Each row of a before or after table is a point. The points were changed in one or more steps. Then noise was added and the rows were shuffled. The steps act on columns, c1 being the first. Write out the steps. A step turns or swaps two columns, mirrors them in a line or flattens them onto one, adds a multiple of one to another, or multiplies or shifts one. Angles are multiples of 10 degrees, from the lower column toward the higher: turns from -170 to 170, lines from 10 to 170 but not 90. Use the fewest steps. Two steps may share a column if one is a turn and the other turns, adds or multiplies; they go together, in the order done. Otherwise the lowest column goes first.

Before:
[[-0.02  0.19  0.38]
 [ 0.41 -0.30  0.45]
 [-0.24 -0.18 -0.13]
 [-0.12 -0.24 -0.89]
 [-0.08 -0.27  0.25]
 [-0.07 -0.16 -0.55]
 [ 0.14  0.35  0.69]
 [ 0.12  0.34  0.43]]
After (8 x 3):
[[-0.15  0.13  0.35]
 [ 0.17 -0.54  0.54]
 [ 0.06  0.34 -0.05]
 [-0.04  0.33 -0.42]
 [-0.11  0.57 -0.75]
 [ 0.14 -0.18  0.27]
 [-0.49 -0.28  0.32]
 [ 0.23 -0.38  0.34]]
Steps: turn c1 and c2 by -130 degrees; turn c2 and c3 by 20 degrees

Before (9 x 8):
[[ 0.43  0.21  0.32 -0.91 -0.68 -0.21  0.64  0.24]
 [ 0.19  0.16 -0.49  0.02 -0.38  0.27 -0.04  0.07]
 [-0.30 -0.26  0.00 -0.43  0.39 -0.17 -0.25 -0.59]
 [-0.64 -0.15  0.13 -0.09  0.37  0.25 -0.06 -0.16]
 [-0.89 -0.39  0.45 -0.64 -0.29 -0.84 -0.10 -0.28]
 [ 0.13  0.32 -0.43 -0.16  0.19 -0.04 -0.04  0.20]
 [ 0.09  0.02 -0.18 -0.25 -0.15 -0.29  0.52 -0.12]
 [ 0.05 -0.40 -0.18 -0.02  0.34  0.28 -0.07  0.22]
 [-0.05 -0.03 -0.76 -0.47  0.15  0.13  0.16  0.01]]
After, 9 rows:
[[ 0.00 -0.09 -0.31 -0.25 -0.13  0.05  0.16 -0.12]
 [ 0.20 -0.34  0.23 -0.01  0.32  0.26 -0.25  0.21]
 [-0.51 -0.07  0.28 -0.12  0.38  0.00 -0.12 -0.18]
 [ 0.32  0.17  0.05  0.00 -0.41  0.58  0.06  0.13]
 [-0.46 -0.13 -0.12 -0.43  0.35 -0.02 -0.25 -0.56]
 [ 0.02 -0.06 -0.17 -0.47  0.16  0.76  0.04 -0.03]
 [ 0.15  0.28 -0.19 -0.18  0.20  0.38  0.19  0.14]
 [-1.34 -0.28 -0.64 -0.66 -0.33 -0.70 -0.34 -0.30]
 [ 0.32  0.03 -0.08 -0.91 -0.73 -0.38  0.32  0.28]]
Steps: add 0.5 times c6 to c1; turn c3 and c6 by -70 degrees; multiply c7 by 0.4; turn c2 and c7 by 40 degrees

Before (13 x 14):
[[-0.55 -0.24  0.09  0.59  0.08 -0.82 -0.24 -0.63  0.25 -0.36  0.60  0.04
  -0.02  0.27]
 [-0.28  0.41 -0.20 -0.14  0.04  0.13 -0.02  0.34  0.11 -0.19  0.46 -0.33
   0.58 -0.32]
 [ 0.33  0.33 -0.81  0.85 -0.12  0.27  0.06  0.28 -0.08 -0.23  0.14  0.41
  -0.01 -0.32]
 [ 0.26 -0.40  0.37  0.20  0.12  0.18  0.62  0.03  0.09 -0.48  0.21 -0.33
   0.01 -0.19]
 [-0.52  0.19  0.23 -0.22 -0.12  0.38  1.04  0.00 -0.10 -0.37  0.29  0.07
   0.58 -0.22]
 [-0.19  0.19  0.11  0.09  0.29  0.37 -0.03  0.11 -0.21 -0.42  0.89  0.12
   0.87 -0.08]
 [-0.25  0.05  0.19 -0.11 -0.29  0.02 -0.29 -1.42 -0.27 -0.24  0.74 -0.25
   0.72  0.66]
 [-0.56 -0.35  0.14 -0.19 -0.20  0.26  0.20  0.09 -0.32 -0.12  0.37 -0.19
   0.15 -0.33]
 [-0.13  0.18 -0.26  0.41  0.36  0.40  0.05  0.39  0.49  0.27  0.40  0.18
  -0.05 -0.28]
 [-0.36  0.17  0.33  0.07  0.69 -0.18  0.40 -0.08 -0.31 -0.31  0.23 -0.13
   0.32  0.00]
 [-0.41  0.18  0.39  0.00 -0.13 -0.43  0.25  0.45 -0.11 -0.18  0.17  0.02
  -0.05  0.44]
 [-0.58 -0.66 -0.91 -0.13 -0.06  0.14 -0.22  0.40  0.13 -0.26  0.17 -0.22
  -0.03  0.41]
 [ 0.66 -0.28  0.00 -0.29 -0.08 -0.21 -0.03 -0.07  0.12 -0.16  0.15  0.33
   0.03 -0.15]]
After, 13 rows:
[[-1.06 -0.27  0.14 -0.19 -0.20 -0.33  0.31  0.10 -0.31 -0.12  0.37 -0.20
   0.16  0.19]
 [-1.09 -0.71 -0.90 -0.13 -0.07  0.12  0.02  0.41  0.14 -0.26  0.18 -0.22
  -0.02 -0.41]
 [-0.91  0.25  0.38  0.02 -0.12  0.48  0.18  0.44 -0.10 -0.18  0.17  0.02
  -0.05 -0.24]
 [-0.24 -0.16  0.35  0.21  0.12 -0.20  0.72  0.02  0.08 -0.48  0.20 -0.33
   0.02  0.11]
 [-1.02  0.53  0.23 -0.23 -0.12 -0.35  0.93  0.01 -0.11 -0.37  0.28  0.07
   0.58  0.05]
 [-0.62  0.19 -0.27  0.39  0.36 -0.38 -0.01  0.41  0.49  0.26  0.41  0.18
  -0.03  0.09]
 [ 0.15 -0.29  0.00 -0.30 -0.08  0.05  0.06 -0.08  0.11 -0.16  0.15  0.34
   0.04  0.21]
 [-0.86  0.31  0.33  0.06  0.68  0.11  0.32 -0.09 -0.31 -0.30  0.23 -0.12
   0.32  0.06]
 [-0.68  0.15  0.12  0.08  0.29 -0.26 -0.08  0.13 -0.22 -0.42  0.88  0.13
   0.87 -0.08]
 [-0.76 -0.05  0.19 -0.12 -0.28  0.30 -0.30 -1.43 -0.26 -0.25  0.74 -0.24
   0.72 -0.58]
 [-0.79  0.37 -0.18 -0.14  0.04 -0.26 -0.16  0.33  0.12 -0.18  0.47 -0.33
   0.57  0.23]
 [-0.16  0.34 -0.81  0.84 -0.11 -0.33 -0.06  0.28 -0.08 -0.23  0.14  0.43
  -0.01  0.19]
 [-1.06 -0.30  0.10  0.58  0.09  0.63 -0.15 -0.63  0.25 -0.37  0.61  0.03
  -0.01  0.06]]
Steps: shift c1 by -0.50; turn c2 and c7 by -20 degrees; multiply c6 by 0.7; turn c6 and c14 by -150 degrees

Before:
[[ 0.23 -0.25 -0.40 -0.33 -0.47 -0.39 -0.22 -0.31 -0.05 -0.25  0.27  0.03
   0.03 -0.28 -0.28 -0.28 -0.15  0.28 -0.17  0.19  0.84  0.33  0.51  0.30]
 [-0.17 -0.35  0.04  0.08  0.15 -0.40 -0.53 -0.07 -0.35 -0.18  0.23 -0.15
  -0.25 -0.39  0.24 -0.40 -0.36  0.42  0.07  0.50 -0.46  0.01  0.20 -0.02]
 [-0.21  1.61  0.18  0.10 -0.20 -0.05  0.09 -0.40 -0.04 -0.18 -0.48  0.22
  -0.07 -0.27  0.33 -0.21 -0.12 -0.43  0.13 -0.22 -0.06  0.41  0.32 -0.46]
 [ 0.06 -0.41  0.02 -0.27  0.15  0.11  0.21 -0.31 -0.28 -0.20  0.26  0.27
  -0.41 -0.39 -0.22 -0.36  0.05  0.06 -1.29  0.36 -0.17  0.30  0.40  0.24]
 [ 0.10  1.24 -0.28  0.70 -0.28  0.68 -0.25 -0.23 -0.16  0.25  0.25 -0.01
  -0.17 -0.15 -0.76 -0.11  0.30  0.46  0.02  0.44 -0.36  0.13 -0.13 -0.27]
 [ 0.04  0.19  0.57  0.53  0.07 -0.13 -0.05 -0.34 -0.12 -0.25  0.14  0.31
  -0.29  0.14  0.29  0.42  0.34  0.48  0.01  0.45 -0.29 -0.04 -0.01  0.05]
 [-0.15 -0.42 -0.10 -0.55  0.16  0.37 -0.09 -0.22 -0.22  0.06  0.23  0.33
  -0.17 -0.07 -0.71  0.24  0.33  0.49  0.11  0.17 -0.41 -1.09 -0.91 -0.44]
 [-0.08 -0.30  0.59 -0.22  0.39 -0.42  0.05  0.07  0.48 -0.08  0.31  0.17
  -0.18  0.35 -0.11 -0.06  0.08  0.32 -0.15 -0.39 -0.44  0.14  0.30  0.30]
 [-0.22 -0.41 -0.17 -0.42  0.44 -0.26  0.46  0.62 -0.32 -0.07  0.07 -0.80
  -0.33 -0.18  0.14 -0.17 -0.99  0.00  0.07 -0.13  0.08 -0.65  0.16  0.27]
 [-0.02  0.17 -0.11 -0.16 -0.13 -0.28 -0.38  0.39 -0.24 -0.12 -0.17  0.18
  -0.84 -0.19  0.11  0.10 -0.12  0.19  0.07  0.42 -0.33  0.33  0.29 -0.55]
 [ 0.09 -0.24 -0.40 -0.10  0.01 -0.22  0.47 -0.20  0.10 -0.03  0.30  0.36
   0.03 -0.31  0.25 -0.25 -0.28 -1.20 -0.47  0.47  0.67 -0.17  0.05  0.10]
 [ 1.04 -0.09  0.41 -0.36  0.29 -0.34  0.27  0.01 -0.05  0.03  0.28  0.24
   0.02  1.73  0.15 -0.24 -0.11  0.18 -0.05 -0.80 -0.07  0.36  0.32  0.18]
 [ 0.24  0.14 -0.16 -0.05 -0.58  0.09  0.16 -0.34  0.02  0.10  0.10  0.14
  -0.13 -0.27  0.27 -0.12 -0.20  0.34  0.02 -0.46 -0.25  0.34  0.25 -0.14]
 [ 0.05 -0.04  0.09 -0.23 -0.16 -0.42  0.21  0.22 -0.30 -0.14  0.30  0.33
   0.04 -0.36 -0.38 -0.30  0.10  0.45 -0.04  0.47 -0.23  0.09  0.50  0.25]]
After:
[[-0.15 -0.41 -0.10 -0.71  0.17  0.38 -0.09 -0.37 -0.23  0.05  0.12  0.33
  -0.19  0.05 -0.55  0.22  0.33  0.32  0.12  0.18 -0.40 -1.10 -0.90 -0.43]
 [ 0.24  0.14 -0.17  0.28 -0.59  0.09  0.16 -0.38  0.03  0.10  0.03  0.14
  -0.28 -0.12 -0.05 -0.11 -0.20  0.30  0.03 -0.46 -0.25  0.34  0.26 -0.12]
 [ 0.10  1.24 -0.30 -0.75 -0.28  0.67 -0.25 -0.36 -0.16  0.24  0.15 -0.02
  -0.24 -0.01  0.70 -0.10  0.31  0.30  0.02  0.45 -0.36  0.13 -0.14 -0.27]
 [ 0.04  0.19  0.57  0.30  0.07 -0.14 -0.05 -0.44 -0.12 -0.25  0.04  0.31
  -0.14  0.30  0.53  0.42  0.34  0.36  0.01  0.44 -0.31 -0.04 -0.02  0.06]
 [-0.17 -0.35  0.04  0.24  0.16 -0.39 -0.53 -0.25 -0.36 -0.19  0.09 -0.15
  -0.44 -0.13  0.08 -0.39 -0.37  0.21  0.08  0.49 -0.47  0.02  0.20 -0.02]
 [ 0.05 -0.40  0.02 -0.21  0.13  0.10  0.20 -0.21 -0.27 -0.21  0.23  0.29
  -0.57 -0.03 -0.26 -0.36  0.05  0.18 -1.30  0.36 -0.17  0.32  0.40  0.24]
 [-0.07 -0.31  0.59 -0.11  0.38 -0.42  0.04 -0.12  0.50 -0.07  0.17  0.15
   0.08  0.40 -0.22 -0.06  0.09  0.10 -0.15 -0.40 -0.44  0.14  0.30  0.30]
 [-0.21 -0.40 -0.17  0.15  0.45 -0.28  0.45  0.37 -0.32 -0.07  0.10 -0.80
  -0.37  0.06 -0.41 -0.17 -0.99 -0.31  0.07 -0.13  0.09 -0.65  0.17  0.28]
 [ 0.09 -0.24 -0.39  0.24  0.01 -0.22  0.49  0.47  0.10 -0.03  0.51  0.36
  -0.18 -0.25 -0.09 -0.25 -0.28 -0.39 -0.48  0.47  0.66 -0.17  0.05  0.11]
 [-0.02  0.18 -0.10  0.10 -0.14 -0.29 -0.39  0.13 -0.25 -0.12 -0.27  0.19
  -0.76  0.40 -0.17  0.09 -0.12 -0.12  0.08  0.43 -0.33  0.32  0.28 -0.56]
 [ 0.25 -0.25 -0.38 -0.28 -0.47 -0.39 -0.22 -0.32 -0.05 -0.26  0.53  0.03
  -0.17 -0.24 -0.33 -0.28 -0.14  0.26 -0.17  0.18  0.83  0.32  0.51  0.30]
 [ 0.05 -0.02  0.08 -0.37 -0.16 -0.42  0.22 -0.09 -0.29 -0.14  0.22  0.32
  -0.19 -0.29 -0.22 -0.30  0.11  0.08 -0.04  0.47 -0.22  0.08  0.51  0.25]
 [ 1.03 -0.09  0.42  0.14  0.29 -0.35  0.26 -0.08 -0.06  0.04  0.26  0.24
   1.12  1.30 -0.36 -0.24 -0.11  0.08 -0.04 -0.81 -0.07  0.36  0.33  0.20]
 [-0.20  1.60  0.19  0.33 -0.20 -0.04  0.08 -0.04 -0.03 -0.19 -0.49  0.21
  -0.22 -0.16  0.09 -0.21 -0.12  0.02  0.13 -0.22 -0.07  0.42  0.32 -0.46]]
Steps: swap c4 and c15; flatten c8 and c18 onto the line at 140 degrees; add 0.3 times c21 to c11; turn c13 and c14 by -40 degrees
